Each row is a point. Each copy is the shape, with its points in the same order, turned, moved and blurred by noise. Is it also mirrored, or only turned?

Shape (6 x 3)
[[ 60  66  21]
 [ 11   0  21]
 [-66 -45 -64]
 [ 54  51   1]
 [-41 -47   6]
 [ 53  -9 -40]]
Copy 1 (6 x 3)
[[ 66  54  36]
 [ 37 -10   3]
 [-86 -27 -40]
 [ 52  54  14]
 [-23 -61 -18]
 [ 24  41 -51]]
Copy 1 is: only turned
Copy 2 (6 x 3)
[[-43  50  83]
 [-25  -5  24]
 [ -4  22 -94]
 [-24  46  60]
 [-12 -33 -49]
 [ 37  34  25]]
Copy 2 is: only turned
Copy 3 (6 x 3)
[[ 69  53  25]
 [ -5  40  11]
 [-52 -76 -37]
 [ 56  37  37]
 [-55  -9 -11]
 [ 19 -28  55]]
Copy 3 is: only turned
Copy 4 (6 x 3)
[[ 48 -10 -89]
 [ 10   9 -15]
 [-65 -59  52]
 [ 45 -27 -64]
 [-35   6  45]
 [ 37 -46 -13]]
Copy 4 is: only turned

Shape (7 x 4)
[[ 74 -43  40 -23]
 [ 12 -10 -57 -56]
 [ 64 -40 -36 -13]
 [-16  48  35  20]
 [-42   2 -75  43]
 [-12  83  77 -20]
 [  5 -24  26 -28]]
Copy 1 (7 x 4)
[[-64   7  57 -11]
 [  8  57 -27 -35]
 [-57  29 -14  -3]
 [ 61 -22  35  35]
 [ 50 -29 -83   8]
 [ 87   4  97  32]
 [  2  -6  38 -31]]
Copy 1 is: mirrored
Copy 2 (7 x 4)
[[ 25 -10  81 -19]
 [-65 -50   4 -13]
 [-20 -46  71  16]
 [ 19  39 -43  21]
 [-18 -71 -57  68]
 [  6  93 -36 -28]
 [ 22 -20  12 -38]]
Copy 2 is: mirrored

Shape (13 x 8)
[[ 33  71  38 -13  21 -63  -4 -57]
 [ 33 -14 -88  19  23 -34  24 -36]
 [ 23  74  39  -7  37 -26 -55 -51]
 [-34  48 -15 -45 -14  46  34  44]
 [  3   5 -60  69 -65  20  21   6]
 [ 29 -43  16 -45  33 -44 -10 -41]
 [-79 -35  13 -57 -17 -54 -10 -77]
 [ 17 -24 -16  63 -61  19  40  40]
 [ 13 -20 -63  36   9  27   0 -24]
 [ -2  76 -10 -24 -43 -45 -32   0]
 [ 38  77 -58   3 -31  -3  13 -83]
 [-91  43   8  -6  33   9  28   6]
 [ 39  36  -2  11 -58 -57 -22 -74]]
Copy 1 (13 x 8)
[[ 71  45  26 -59  10 -66  43 -48]
 [ 63 -64  12  -7 -20 -25  58  43]
 [ 58  77 -22 -52   7 -68  49 -41]
 [-48   5  31 -21 -41  35  16 -51]
 [  1 -24  39  37 -58 -39 -15  51]
 [ 94  -9 -19 -19  53  13  36 -20]
 [ 70 -58 -49 -39  16 -18 -46 -79]
 [ -7  -6  65  60 -16   1 -32  55]
 [ 12 -38 -17  33 -29 -32  54  36]
 [ 26  34   7 -79 -52 -28 -14 -11]
 [ 60  -8  26 -14 -93 -70  55 -36]
 [-57 -19   9 -41  27 -29   7 -68]
 [105  32  13 -29 -46 -69  -9  -4]]
Copy 1 is: only turned
Copy 2 (13 x 8)
[[ -14   88  -51   63    9  -70    2  -19]
 [ -49   41  -16  -66  -24  -74   -5   10]
 [   6   61  -51   73  -29  -56   -8  -60]
 [ -51   24  -53   23  -22   46  -85   41]
 [ -74  -38   16   -9  -17  -51  -69   51]
 [  26   49  -27  -12   -2   -6   53   -4]
 [  18  -14 -117    1   44  -23   46   43]
 [ -60  -22   57    4   13   -6  -61   58]
 [ -54  -16   -4  -47  -34  -34  -20  -10]
 [  -4   46  -55   65  -42  -53  -41   50]
 [-103   37  -53   25  -45  -87   -9   13]
 [ -16   12 -100    8   31   15  -88   -2]
 [ -31   26  -25   50  -16 -101   29   33]]
Copy 2 is: mirrored

Shape (13 x 9)
[[ -23  -33   34   35  -38  -20   -6  -47 -100]
 [  40  -63    0   26  -16  -22   68   38   82]
 [ -38  -20    4   -6  -42   -2   50   35   19]
 [  46  -40   20   58  -61   19  -18   61   -3]
 [  19  -47   45   83    7   44   -7   39  -76]
 [  63   21    8   53  -35  -34   23   -2   96]
 [ -28   43   41  -24  -16  -58  -37   10    9]
 [   5   45   25   28  -87  -10   28   54   -5]
 [ -31   47   13    7   35   28   64   41  -17]
 [  33   15  -48   -5  -58   45  -51   39  -28]
 [ -71   37  -26   24    4  -62  -59  -47  -31]
 [  49   35  -17  -25   24   20   67  -29   81]
 [ -48    9   40   58  -24   34  -93   10   48]]
Copy 1 (13 x 9)
[[  35  -79   52   21   30   18  -60  -50   53]
 [ -12  -33   25   41   -8  -16  102    6  -66]
 [ -23  -37   29   36   18   42   23   40  -24]
 [  -8 -105    9   22   13  -61   -3   27  -41]
 [  55 -103   -5   91   36  -58  -37    2    9]
 [ -40  -26   -4   12  -90  -41   54   -8  -36]
 [ -25   35   30   -5  -14   -9  -59   22    6]
 [ -32  -73   11   24  -43   21  -42   40  -48]
 [  17   -2  -41   97   -5   51  -18   34  -14]
 [ -33  -77  -71  -28   40  -18  -42   25  -13]
 [ -67   19   12   20   14    6  -64  -43   84]
 [  14   20  -68    7  -64   33   76    4  -16]
 [ -46  -32    4   24  -11  -78  -21   78   77]]
Copy 1 is: only turned
Copy 2 (13 x 9)
[[ -11  -58    1   61  -25  -28  -73  -47  -50]
 [  -7  -31  -26   13  -34   46  114   62  -49]
 [ -45  -54  -16   -2  -48   27   21   37   14]
 [  27  -25   52   19  -73  -10   18   53  -62]
 [  30  -60  112   70  -15    3   -2    6  -43]
 [ -26   51  -15  -31  -72   35   91   21  -73]
 [ -50   -5   -6  -53  -21  -63    1   -7   -4]
 [ -32  -19   21   12 -111  -10   27   13    8]
 [ -36  -25   49   -7   -3   33   45   -9   70]
 [  60   17   32  -12  -76   -4  -46   44   17]
 [ -71   53   -5   11   16  -32  -78  -30  -12]
 [  17   29  -41  -62  -20   77   93  -22   -6]
 [ -53   11   96  -55  -15    3  -43   56  -74]]
Copy 2 is: mirrored
Copy 3 (13 x 9)
[[ 29 -40  76  24 -85 -16  -4  -6  28]
 [ 66 -11 -65 -31  17  34  75  51  34]
 [ -3 -24 -19 -73 -25  28  21  12  17]
 [ 28 -23 -50  36 -63  85  17  53  11]
 [  0 -52  34  64 -55  70  -4  49  74]
 [ 65  55 -34  -9  13  30  57  77 -33]
 [-19 -20  -1 -32 -16 -51 -24  59 -35]
 [  5 -23   3 -44 -65  61  28  58 -50]
 [-56 -37  52 -49  31  59  21  34  19]
 [-12 -24 -38  38 -32  69 -42 -21 -60]
 [ 40  -9  64 -21  -4 -48 -95  14 -25]
 [ -1  50 -19 -28  87  20  82   8 -20]
 [-10  60 -13   4 -54  28 -79  65  25]]
Copy 3 is: mirrored

Shape (15 x 12)
[[ -6  33   8 114   0  -1 -10 -48 -16   2  13  37]
 [ 54  16  37 -47 111  21  45 -39 104  15 -18 -10]
 [ -9  25 -17   3 -13   0 112 -40   8  31  -9 -25]
 [ -1 -27  53   1 -26 -13 -10 115 -28   2  -9  48]
 [-17  30 -21 -31 -18  15 -26 -18  -3  -9  36   9]
 [ 32  39 -14 -18 -11 -46  10  99  35 -16 -12   4]
 [ 25  43  -1 -13 -32 -14  -6  17 -40  16 -19  14]
 [ -7 -19  17 -48 -29 -75  24 -50 -25  24  67  -2]
 [-29  17  46 -49  -3   4 -27 -36  84   2 -31  -3]
 [ 15  33  64  24 -22  22 -11  -3  59  24  38  13]
 [-17  39 -25 -20 -40 -27  78  -2   5  25  14  55]
 [ -6  44 -22 -38 107  -2 -24 -43  31 -12 -19 -19]
 [-27  43 -22 -12   7  16 -16 -34  -6 -89   2  -6]
 [-33  16  -3 -46  -8 -10  18  41  19  34   3 -16]
 [-18 -87 -24 -44 -35 -15 -26 -48 -11  27  18   2]]
Copy 1 (15 x 12)
[[ 14 -29  22 -21 -21  67 -84 -36  20  29 -29 -47]
 [-86 -39  44 -54  89 -70 -37 -16 -82 -18 -36  -4]
 [-49  19   2  28  20  -7 -36  41 -45  88   4 -39]
 [ -4  37  41 -20 -68  76  22  16 -27 -11 -26  89]
 [-14  13 -56   4   1  28  23 -41 -20   7 -25 -13]
 [ 13  58  50  16  -1  46  23 -38 -82 -14  15  45]
 [ -5 -16   4  52 -27  55  26 -19 -31  24 -10  10]
 [ 33  36 -38  45   4 -21  -4  19  -5  57 -99   0]
 [-69  -5 -34 -27  -1 -31 -32 -80 -67  31 -35  57]
 [ 21 -30 -31 -54 -15   4 -39 -18 -76   7 -17  21]
 [-18  50 -13   7  -6  48  23  17 -85  71 -46 -28]
 [-79   5   9  20  65 -20 -22 -75 -30 -37 -41 -29]
 [-34   3 -46  18  71  67  -4 -67   3  27 -17  10]
 [-30  59 -23  24 -19  -4  16 -15 -56  17 -14  18]
 [-17  24 -26 -16 -28 -32  45 -35  44  69 -67  14]]
Copy 1 is: only turned
Copy 2 (15 x 12)
[[-26   8   0 102  65 -11 -55  -4  43  50  17  25]
 [ 46  17  18 -53  26  32 -73  -8  84 -34 -93  96]
 [-96   0   9  -7  34 -26 -72 -30 -16  -3 -39  82]
 [-14 -10 -60  -5  10   4  45 -49  22 -14  46 -47]
 [-12   5  22  40 -17 -23 -45   9 -21 -32 -17  -6]
 [-38  -9 -67   3  24   6  51  27  32 -67 -27  17]
 [-61  28 -35   9  12   5 -30  35   1   1  11 -19]
 [-48  95  42  13  38 -26 -10 -45 -48 -27 -47 -15]
 [ -5 -10  41 -28 -12 -37 -44 -15  70 -20 -76 -24]
 [-12  -4   4  31  51 -21 -66 -28  79 -58  -5  -1]
 [-80  19 -62  25  16 -28 -55 -33 -24 -19 -47  28]
 [ 59  -4  30  -9  12   6 -47  59   7  18 -93  60]
 [ 17  -5  25  38 -21 -80 -22  48  -4   3 -17  28]
 [-39 -26  -7 -26  23  -6 -15 -19 -17 -39 -47   5]
 [-37  44  70  27 -52  12  -9 -59 -25  23 -45 -27]]
Copy 2 is: only turned
Copy 3 (15 x 12)
[[  87  -46   27   21   -2  -20  -12  -21   26   49  -27  -36]
 [ -95  -49  118  -47  -59   45  -10   29   46  -28  -40   -8]
 [ -10   40   57  -23  -14  -47   30   50   49   34  -39   38]
 [  14   16   -3   -6   38   40  -13  -24 -121  -12  -58   19]
 [ -12  -10  -24   56  -17   -4    6   -2   25  -28  -28   13]
 [ -44   14  -10   13   46   68    5   61  -49    0  -67  -21]
 [  16   26  -23   23  -25   35   14   23  -24   19  -15    4]
 [ -19   48   32   45   33  -22  -10   -4   18  -31   59   45]
 [ -52    1   51   34  -61  -28  -21   13  -12  -61  -44  -50]
 [  18  -23   28    4  -13    0  -78   14    3  -44  -56   -1]
 [ -32   55   18   36   11  -15  -17   16   12   56  -50   41]
 [ -81  -55   25   -2  -51   23   46   -1   47  -11    5  -55]
 [  -5    1   -8   49   -8    2   63  -30   50  -30  -60  -39]
 [ -60   13  -12    1   -2  -19    8   33  -34  -13  -31   22]
 [  -6  -11   46   83  -13  -43   39    2  -39  -42   30   62]]
Copy 3 is: mirrored

Shape (15 x 12)
[[  62  -45   -3    4   34  -11   -3  -25    6  -49  -11   14]
 [   5  -66   13   17  -23  -52   17   72  -46  -47   19   21]
 [ -51   41  -52   42  -24  -33  -18  -18   39   33   30   49]
 [ -40  -38   -7  -55  -83   38   33    6   45   21  -25   -9]
 [ -25  -31   42   66  -37    1   10   89   40  -46   17    2]
 [ -24   33    6   10    5   13  -11   37   47   78   14   -7]
 [ -38  -21  -95   -3  -52  -32   54  -37  -17  -16  -15  -46]
 [ -68    1   82   21  -52  -11   18  105  -54  -52   29  -38]
 [   5  -11   19   47  -35  -91  -10   24   21  -14  -11  -59]
 [ -15  -25   28  -66 -106   28   23   -7   22    9   87  -46]
 [ -51  -50  -29   29   14  -22  -47  -39   66   60  -25   16]
 [ -26  -36  -63  -48    7  -16   -6   18    7  -38   34  -56]
 [ -83   52   61   21   51   15    2  -50   91   53  -37   -3]
 [ -53    3  -32  -80   31  -36   61  -20   44  -24  -11    3]
 [  33   33   21   -4  -85  -26  -64  -34   22  -33  -21   -5]]
Copy 1 (15 x 12)
[[   3  -45  -39   23   13    9   13    5    9    4   40   62]
 [  16  -45  -69  -88  -52   15  -23   24   28  -12   22   19]
 [  58  -18   11  -30   17    9   50   72   28  104   35  -59]
 [  42  -16   -5   33  -66    2   12   29  -37  -23   22  -99]
 [  67  -40  -17  -71   -1   26  -31   92   33  -58   14  -19]
 [  88  -31   -7  -27   53  -39    2   34  -22   34   18  -82]
 [ -38    0   -2  -33  -47   36  100   11  -25   21   19  -53]
 [   3  -54   -1 -121  -32  -15  -73   44   48  -58  -29  -60]
 [  28  -91  -25  -63    5   14   44   58  -10   -1  -51   -2]
 [  14  -30   -8   12  -75 -105   32   53   22  -42   10  -88]
 [ 106  -80    7   12   13   41   68    4   -2   52   50  -47]
 [ -26  -30  -63  -18    6    2   65   -9   41  -20   27  -67]
 [  60 -109   85   22   85    7   -7   44  -34   45   44  -90]
 [ -54  -68  -38   23    8   21   16   29  -29   34   77  -88]
 [  27  -35    7   46  -20  -12   16   61   31   35  -77   -1]]
Copy 1 is: mirrored
Copy 2 (15 x 12)
[[ 75 -23 -32 -15 -24  29  23   9   5  -2   5 -36]
 [ 52 -16  40  24  -8 -62  41 -37   3  22  55 -52]
 [-17   4  32  16  39  10 -63  37  32  53  18  55]
 [-57 -39  -5   9  72 -12 -26 -24   2 -78  11 -26]
 [-37 -26  30   9  22 -32  31   5 -46  59  64 -68]
 [-73 -38   9 -16  23 -36   3  36  28  32 -23  34]
 [ 13  40  -2  80  33 -11 -72 -16  43 -41 -22 -53]
 [-52  28  87  -3  11 -78  57 -68 -48  41  19 -72]
 [ 25  -4 -20  30  55 -50   4 -20 -22  80 -28 -40]
 [-64  -6 -26 -49  12 -58 -67 -86 -23 -46  26 -15]
 [ -6 -41 -18 -18  91  27 -26  35  89  40  -1  -3]
 [ 29  -1  23 -23   7 -54 -59  13  25 -27 -27 -70]
 [-83  33 -21 -58  93  46  34  68  26  31 -46  28]
 [ 26  50   4 -20  60 -31 -10  61  11 -80 -18  -5]
 [ 26 -38  -3  -6  42  39 -31 -64 -60  34 -38  16]]
Copy 2 is: mirrored
